Rows are points. The window is the flat piece filled in between its corners: a triangle in 3 columns, a solid with four corners in 4, and so on. A path goes straight from each point to the next, and from the last back to the first. List the points from which the path goes on through the window.

Window (4 x 4)
[[ 0.9  0.3 -5.5  1.6]
 [ 0.5  3.5 -4.2  2.6]
 [ 3.7 -0.8  5.0  0.4]
 [-1.8 -1.8  1.9 -1.4]]
Path:
(1): [-0.2 -3.3  3.1  3.7]
(2): [-2.1  1.1 -2.4  2.0]
(3): [ 0.2  0.8 -3.7 -1.5]
(4): [ 0.4  3.1 -1.7 -3.6]
(5): [ 1.7  1.0 -1.9  5.1]
(6): [-0.6  1.7 -5.9  3.7]
(7): [ 0.7  5.2 -2.6 -0.8]
(8): [ 4.9  1.9 -3.1 -1.1]
(9): [-1.6  0.9 -4.8  3.2]
(10): [-2.4 -0.8 -0.7  1.5]
(11): [ 0.7 -0.9  0.1 -1.7]
(12): [ 0.9 -0.8  1.9 -4.0]
Through the window after points: 4, 8, 10

Window (8 x 8)
[[ 1.0  1.0  3.5 -3.8 -5.2 -1.2 -0.3  2.0]
 [ 2.0  3.1  2.9 -0.1 -1.2 -2.3  0.8 -0.5]
 [-9.4 -1.2 -9.2  4.8  3.4  2.0 -3.3  5.5]
 [-1.5 -0.8  6.0 -1.1 -1.3 -1.2  1.7  0.9]
 [ 1.7 -2.2  3.2 -1.3 -3.7 -1.1 -0.4 -2.8]
 [-3.3  1.6  1.3 -3.5 -0.3 -1.0 -0.8 -1.7]
 [-1.4 -0.8 -1.5 -2.9  0.2 -3.4  4.2  0.8]
 [ 1.4  0.2  1.3 -3.8  0.8  2.0  2.9  0.3]]
Path:
(1): [-0.9 -1.0  2.3 -1.8  0.7 -0.8 -0.2  1.0]
(2): [-2.2  0.2  2.7  0.2 -2.9  0.4  2.8  0.7]
(3): [-5.5  0.6 -3.7  1.5 -2.2  1.3  2.9  0.5]
(4): [-1.7 -1.5 -0.5 -1.0  4.1 -2.1 -3.4  2.3]
(5): [ 1.8  0.3 -1.7 -3.9  1.7 -2.4 -2.8  3.6]
(6): [-5.6 -0.7  1.1  2.3 -4.2  2.5  2.1 -0.4]
(7): [-4.6  0.2 -2.7  2.0 -1.8  1.3  0.8  0.2]
(8): [-3.3 -2.3 -3.7  0.8  4.9  0.0 -2.9  7.2]
(9): [ 0.8 -2.9  2.8 -2.7  0.1 -2.6 -1.4  1.3]
(10): [-0.6  3.4  3.5  0.1 -4.2  1.6  5.4  0.4]
(11): [-2.5  1.1  0.4 -1.6 -1.8  1.3  0.7  0.0]
(12): [-1.1 -0.5  2.4 -0.3  1.5 -0.8 -2.7  1.3]
Through the window after points: 1, 5

Window (11 x 11)
[[-0.2 -4.7 -0.7  4.6  0.8  0.5  4.8  0.4  3.2 -1.0  2.4]
 [ 2.7 -9.1  0.4 -2.7  0.6  0.8 -4.9 -1.2 -1.7  0.3 -2.7]
 [ 2.3  5.0 -4.5  3.0 -0.8 -6.3 -2.6 -0.5 -1.5 -0.8  1.7]
 [ 1.4  1.9 -2.7 -0.1  0.8  4.7 -1.1  1.2 -4.5  2.7  0.1]
 [ 3.2 -3.3  4.4 -4.2 -2.7 -2.0 -0.6  2.0 -4.2 -0.5  1.4]
 [-5.3 -2.3 -0.8  1.3 -0.8 -1.1  3.5  1.2 -0.4  0.9 -2.8]
 [-0.3  2.1 -1.8  1.7  4.0 -2.7  2.2  0.7 -4.1 -0.3 -4.7]
 [ 1.1  2.1  0.3  0.4  3.2  4.7 -0.8  3.3 -0.3 -3.0 -2.6]
 [ 0.1 -0.4 -1.2  2.0  1.7 -1.9  3.8  1.7  3.8  2.4  1.7]
 [ 0.3 -1.3 -0.3  5.3  2.1 -4.3 -5.7  3.5 -2.0  2.1 -2.4]
 [ 0.9 -0.9 -5.0  0.5  2.8  0.6 -4.0  3.3 -1.7 -1.7  1.8]]
Path:
(1): [-1.0  1.0  2.0  1.8  3.8 -1.6 -1.8 -1.2 -2.6  1.2  0.6]
(2): [ 2.2 -4.6 -3.8 -0.1 -3.8 -0.4  0.6  5.2 -2.4 -1.9 -2.8]
(3): [-0.4 -2.6 -3.0  4.6 -3.0 -1.1  1.1  5.9 -0.9  2.9 -5.8]
(4): [-1.4 -1.3  0.5  0.0  2.6 -1.5 -1.4 -0.5 -1.4 -0.4  1.1]
(5): [-1.0  0.9 -0.6  0.3  2.0 -0.9 -1.0  0.8 -3.2  0.6  2.6]
(6): [ 5.7 -0.2 -1.2 -0.6 -1.5  0.5 -2.0  3.9 -0.1  1.2 -7.0]
(7): [ 2.4  2.0 -3.6  4.1  0.1 -4.3  0.4  4.1  1.0  2.3 -2.2]
(8): [-1.0 -0.7  0.2 -1.5  0.9 -0.3 -0.5 -4.1 -1.9 -2.6  5.4]
(9): [-0.9 -0.6  0.3  1.9  2.8 -0.6 -1.2 -0.9 -0.2 -1.3  3.5]
(10): [ 2.4  0.5 -2.9  2.6 -0.7 -3.8  0.0  5.1 -0.2  3.2 -4.9]
(11): [ 1.2  3.0 -4.8  2.6 -1.0  0.9  2.5  4.9 -2.9  0.7 -4.2]
(12): [-0.6 -2.4  0.7  0.9  4.9 -0.3 -3.8 -2.1  0.9 -1.5  2.1]
(13): [-2.7 -3.3  0.8 -1.7  4.0 -0.9 -0.5 -3.5 -2.9  1.2  1.9]
(14): [ 3.2 -3.5 -1.5  3.3 -0.6 -0.2 -1.2  3.8  0.7 -0.8 -2.3]
(15): [ 0.7 -2.8 -2.4  1.1 -2.2  0.9 -2.4  6.1 -0.8 -0.8 -5.3]
(16): [ 1.4 -3.5  0.6  0.1  3.9 -0.4 -2.6 -3.2 -3.5  0.6  1.4]
Through the window after points: 3, 7, 9, 13

Window (14 x 14)
[[ 1.2 -4.9 -1.8 -2.4 -0.7 -2.0  2.6 -1.1 -2.1 -1.6  3.9  1.2 -1.6 -0.2]
 [ 5.6 -1.5 -2.6 -2.8 -0.3 -0.9  2.1 -2.9 -2.5 -7.1 -7.0 -2.7  4.3 -4.8]
 [-2.8 -2.2  0.7  0.1 -1.2 -1.0  3.3  4.3 -3.0 -2.2  0.0 -1.2 -2.5  3.0]
 [ 1.1 -2.7  2.1 -1.1  4.4  0.8  2.2  0.5 -1.7 -0.7  1.3 -3.4 -1.6  3.1]
 [ 6.0  4.7  0.8 -4.3 -1.7  0.9 -2.2  1.8 -1.0  1.8 -1.2 -1.8  1.1 -2.9]
 [ 5.9  1.1 -4.5  0.8  1.3 -2.8  1.1 -1.3 -3.2 -5.9 -3.9  0.2  2.5  0.9]
 [-2.5 -2.3  1.2 -2.1  0.4 -1.1 -2.2 -0.8 -2.2 -2.6 -0.6 -0.6  1.1  4.4]
 [-1.5 -4.5  2.8  1.9 -1.3  3.1  3.7  0.7 -2.2 -1.2  6.3  0.2  1.5  3.7]
 [ 2.1  2.2 -1.6  0.9  0.8  0.3 -3.6  1.6  0.8  1.9  1.3 -2.5  1.5 -7.2]
 [ 5.9 -3.4 -7.3 -0.6 -2.0 -1.7  1.2 -2.8 -5.1 -1.8 -6.5 -3.5  3.7 -0.8]
 [-3.8 -2.1 -1.5 -1.8  0.8  3.4  4.2  0.1  1.2 -1.8  2.7  0.0 -1.2  5.2]
 [-2.7 -1.9  2.4  1.6 -0.3 -0.8  4.3 -1.8 -1.5  3.2  1.1  2.1 -1.4  2.0]
 [-2.8 -1.4 -0.4 -1.2  1.7  2.7  2.7 -0.6 -6.7 -1.5  1.9  0.9 -1.4  2.1]
 [ 0.8  4.2  1.6 -4.5  3.7 -1.2 -2.0  7.2  0.0  5.6  0.6  0.2  4.8 -3.3]]
Path:
(1): [-0.6 -0.2  0.1 -1.5 -0.3 -0.1  1.1  0.7 -3.5 -0.9  1.7 -2.6  0.3  1.2]
(2): [-3.4  2.6 -1.2 -4.1 -0.2 -2.5  3.3 -1.6 -5.8  1.5 -0.1 -3.9  0.3  0.7]
(3): [ 3.2 -6.3  0.3  1.3  0.3  3.2 -0.2  2.1  1.7 -3.7  1.0  2.5  0.2  0.9]
(4): [ 0.9 -1.0 -1.1 -1.3 -1.0  0.8 -3.0  2.1 -0.6 -3.1 -3.8  1.8  0.4 -0.9]
(5): [ 3.2  0.8 -1.0 -2.4  1.4 -1.1  1.7 -0.4 -2.6  0.3 -0.7 -3.3  1.5 -0.9]
(6): [ 0.0  0.0 -1.5  0.0 -0.8 -2.3  2.1 -0.4 -4.3 -3.7 -0.5 -3.9  2.5  1.2]
(7): [ 5.9 -5.6 -4.0 -3.6  0.2  1.0 -0.5 -1.8 -0.8  1.0 -3.8  2.3  0.4 -2.0]
(8): [ 2.7 -2.7  1.4 -0.9  3.6  3.4  2.0  3.7 -4.8 -0.9 -5.2  1.6 -4.4  2.5]
(9): [ 0.8  0.4 -1.5 -1.3 -0.3 -0.7  1.8 -0.3 -1.4 -0.6  1.9 -1.3  2.1 -0.9]
(10): [-2.2 -0.8 -0.8 -1.3 -2.3  0.6  2.8 -2.0 -4.2 -0.5  2.8 -2.3  2.0  3.6]
(11): [ 3.4 -4.4  0.5  1.6  1.7  0.3  1.6  3.8 -0.7 -2.5 -0.7  1.2 -0.8 -1.1]
(12): [ 0.5 -3.3 -0.1  1.1  1.2 -0.8  3.7  5.1  0.9  0.1 -5.4  5.0 -1.5 -0.2]
Through the window after points: 6, 10, 12
